Each row of a before or after table is a point. One or more steps were done to the points. Then noise was added and the rows were shuffled. The steps act on how far a point lies along the listed directions, d1 being the first. Name the steps. A step turns or swaps two directions, mirrors them in a line or flattens them onto one, adds a multiple of one to another, or multiplies one. Angles are multiples of 10 degrees, from the lower direction toward the higher: turns from -170 to 170, lines from 10 to 170 but not 90. Use the fewest steps. Two steps may share a direction if one is a turn and the other turns, adds or multiplies; they go together, in the order done. Otherwise the lowest direction goes first.

Directions:
(1): [-60   7]
(2): [ -7 -60]
Before:
[[  5   8]
 [  3  44]
 [  7  48]
 [  4  36]
 [ 60   6]
 [ 56 -18]
 [ 15  52]
 [-12   1]
 [  2  -7]
 [ 38  38]
 [ 42   3]
 [ 11  -4]
 [ -3  37]
 [ 16 -23]]
After (14 x 2):
[[-11 -56]
 [-23  11]
 [  3 -10]
 [ 11 -51]
 [ 21 -31]
 [-52 -37]
 [-14  -4]
 [ -4   3]
 [-57 -12]
 [ 13   8]
 [ 21 -40]
 [ 16 -33]
 [ 15 -43]
 [-35 -18]]
Steps: turn d1 and d2 by -150 degrees

Directions:
(1): [-33 -41  41 -27   8   0]
(2): [-52 -10 -26  33 -22  13]
(3): [ 4 -2 -1  8 39 60]
(4): [ 29 -49 -30 -14 -25  14]
Before (8 x 6):
[[ -2 -12 -20  13 -25   2]
 [-20  -3  40 -28   0 -53]
 [  5 -24 -14  -5   3   9]
 [ 24   4 -20  11   3  19]
 [-17   0   8 -14  -2 -16]
 [ 25  -8   9 -22 -13 -20]
 [ -8 -10  -1   3 -15 -18]
 [-24 -15  -1  -5 -17 -12]]
After:
[[  8 -18 -27  11 -22   3]
 [ 11 -45 -24 -13 -14   2]
 [ 21  -1   3 -20   1  -9]
 [ 21 -21  -9  -6   8  40]
 [ 45 -12 -19  -9 -22  -8]
 [ 31   1  -1  -2   5  -4]
 [ -9  27  44 -10  59  14]
 [ -4  15  13 -15  20   0]]
Steps: turn d2 and d3 by -120 degrees; add 0.7 times d2 to d1; multiply d4 by 2

Directions:
(1): [ -3  38 -41 -11 -31   8  25 -13 -42 -40  -6]
(2): [ 31 -44  -7  33 -25   2  54  11   6   2 -31]
(3): [ 37 -36   0  -8   7  12 -19  19 -60   0  36]
(4): [-10  -3   6  60  29 -39  -6 -12 -12 -44  11]
(5): [-15 -18  24  -5  -6  50  20 -10  27 -44  41]
(6): [ 22  49  58  21   8  24  18  15 -21   9 -11]
Before, 9 rows:
[[ 10  17  -9   4   2  -7 -10  -6 -27 -29  14]
 [  2  -6   7  16   8  -6 -13   5 -11  -1  13]
 [-10   5 -43   1 -12 -27   3  -4 -22 -21 -11]
 [-15  -6  -3 -40   6  11 -24  -9  26  -8  21]
 [ -2  34  11   6  14 -22  -2   2  17   2 -20]
 [ -9   0  15 -10   8  24 -12  -1  13 -10  28]
 [-15  -5 -18  10 -14  -9  27 -14  26 -23  -7]
 [-19  12 -11 -16 -14   5   5 -24  31 -10  -3]
 [-12   8  17  -3  -2  12  11  13  26  15 -28]]
After:
[[-45  45  -4  11  -7 -15  17 -40  57 -27 -24]
 [ -6  -2  21  -6  16  19 -20   2   8  -8  33]
 [-19   6  16   1  29 -13 -28 -13  18 -27  22]
 [-20  45   3 -12  -1 -20  10  -5  59  19 -45]
 [-10  12 -59 -10 -27 -20  14  -6 -29 -27 -16]
 [ 15 -25  -1 -12  -1   8 -20  14 -18  19  20]
 [-37  19 -24   5 -24 -10  40 -27  58 -25 -26]
 [ 24   6 -31 -34 -17  12 -12   2 -45 -15  20]
 [-33  28  31  23   7  -4  19   1  57   7 -44]]
Steps: multiply d1 by 1.6; turn d2 and d5 by 10 degrees; multiply d3 by 2.5; mirror d4 and d6 in the line at 110 degrees
